Rows are points. Any point is a mix of the corners, with weights that add up to 1. It lies inside the corners' shape when no weight is negative. Say inside or outside, and name the corners with a negative weight.

Corners:
(1): [-42  56]
(2): [ 43 -25]
(3): [-30   8]
Points:
[-60  37] -> outside (2)
[ 2 19] -> outside (3)
[  3 -12] -> outside (1)
[-44  32] -> outside (2)
[ 23 -27] -> outside (1)
[-15  29] -> inside
[20 -7] -> inside

Corners:
(1): [ 22 -27  -8   5 -21  21  -8 -14 -13]
(2): [-36   1 -54  -4  24 -16 -14 -30  -5]
(3): [ -5 -17  -1 -24  -8  22 -36 -18  16]
(4): [  0   1  -7 -52 -22   7  17  -4   7]
(5): [-46 -13 -18 -23  21  -1 -47 -25 -48]
(6): [  6 -16  43   4  -2  40  43  17  28]
(7): [ 32   3  11 -24  17  27  35  49  36]
(8): [  2   6   5  10 -13  57  38  60  23]
(9): [-13 -32 -14   6 -18 -20 -31 -11  -3]
(10): [  9   6  -8  28 -14   0 -32 -19  -1]
Points:
[ -4 -18 -10  15   7  -6 -15 -21 -11] -> outside (3, 4, 8)
[-11  -6  -7 -16   0  13  -6   3   4] -> outside (1)
[-20   4 -14 -36  22  17  10  12  11] -> outside (1, 9, 10)
[  1 -13   3  -6  -6  16 -11  -1  -2] -> outside (2)
